Every row gives one point. To make a cloud, some directions were put in groups of two or more. Within a group, all points are equally far from the middle, so they leave a hole (a ring in 2 directions, a hollow ball in 3). The other directions are filled evenly. Then the cloud was stretched, turned, moved and blurred a little. How many holes are there, and how many directions does each take, smallest first?

Cloud (13 x 2):
[[-53 -47]
 [ 26  26]
 [-60 -28]
 [ 37 -24]
 [ 32 -27]
 [  6 -51]
 [-20 -15]
 [-15 -36]
 [ 25 -22]
 [  0 -55]
 [-13   8]
 [-41 -35]
 [-43 -16]]
Holes: 0

Cloud, 22 rows:
[[ 23  17 -35]
 [ 45  17 -23]
 [ 60 -27 -19]
 [  1 -26  11]
 [-54   8   8]
 [  1  30 -21]
 [-32 -21  -1]
 [ 39   8 -35]
 [ 11 -30  10]
 [-11  30  -2]
 [-12  30 -37]
 [-52 -11   1]
 [ 27  -4 -44]
 [ -1 -24  14]
 [ 55 -27 -21]
 [ 55 -31 -16]
 [  5  27  10]
 [ -2  11 -54]
 [ 38 -22 -32]
 [  3 -21 -43]
 [ 44  23 -11]
 [-36  27   3]]
Holes: 1 (2)

Cloud (26 x 4):
[[ -4  -8   5  37]
 [ 19   2  43  13]
 [-23  -4 -31 -16]
 [ 12  34  -6 -22]
 [ 11  27  37 -34]
 [ 29   5  13 -13]
 [ -7  -7  -8  23]
 [  3   9 -27 -60]
 [ 26  -5  31  54]
 [ 34  15   6 -12]
 [ -7  45  20 -41]
 [  9  -5  -2   5]
 [ 22   1 -35   7]
 [  4 -17 -18 -39]
 [ 32   9  38  -2]
 [ 35 -40 -22  -1]
 [  5   9 -52  -6]
 [ 21 -22 -14 -47]
 [ 16 -29  36  -7]
 [  1  10  54 -10]
 [ 30  28   6  12]
 [ -4  -9  -6  24]
 [-27 -21 -31  12]
 [  4  10  34  21]
 [  6  -2  18 -20]
 [ 11   3   6 -36]]
Holes: 0

Cloud:
[[ 26   7  24 -11  -3  11]
 [ 12 -18 -16  29 -34 -35]
 [ -1 -32 -33  38 -34 -46]
 [-15 -17  13   7  12  30]
 [ 18  31   2  -3 -29 -33]
 [ -1 -35  21  29  -9  31]
 [ -9 -11 -35   5 -19  -7]
 [ 21 -43  32  -2  19 -18]
 [ 32 -11 -12  28 -36 -49]
 [ 35  13  29  14  -2   8]
 [ 20 -10 -10 -23  22  10]
 [ 35  -5  22   8 -23 -21]
 [ 40  14  17  12 -39  17]
 [ 19  -3  58 -11   8  49]
 [-16 -25   0 -13   7 -14]
 [-28   6  -9  17  16  12]
 [  1 -42  21   2  -4  17]
 [-12  -2  13 -12  29  15]
 [-17  21 -24   6   6  34]
 [-12 -13 -16  24 -22 -23]
 [  5 -14  26 -21  45 -13]
 [  6   5  29   3   5 -33]
 [ 22 -12 -24 -35  -9 -32]
 [-14 -13  17 -38 -15  12]
 [ 11  13  31  14  19  49]
 [ 19 -15  54   9  16 -12]
 [-25  -4   1  24  17  -5]
 [ 30  -5  47  21 -11  45]
 [ 59  -3  19 -23   9 -10]
 [ 38   3   4 -15 -36  23]
 [ 17   7  33 -10  -8  41]
 [ 30 -25  60   2  28   4]
 [ 30 -30 -13  13 -25 -38]
 [ 27  21  16 -16 -21  31]
 [-20 -13  -3 -20  39 -25]
 [  3  21 -11 -41 -39   0]
 [ -5 -19  -1   6  13  29]
 [ 20 -33  24  18  -1  11]
 [ 25 -17  25  25  -9  10]
 [ -8 -26  -7  18   3  16]
 [-19 -34 -10  24  -2  11]
 [ 34 -34  35 -17   9  -9]
 [ 39 -27  -7 -14  10 -11]
 [ 17  17 -31  27 -10  31]
 [ 46   3 -18   0  28 -12]
 [  5   1 -26  -2 -33  -7]
 [ -1 -33 -24  -4   7   6]
 [  2 -34  38   7  -9 -14]
 [ 19 -33   3  39   4  11]
 [ 34  -2   3  19  -6  14]
 [ 21  15 -25  22   1   1]]
Holes: 0
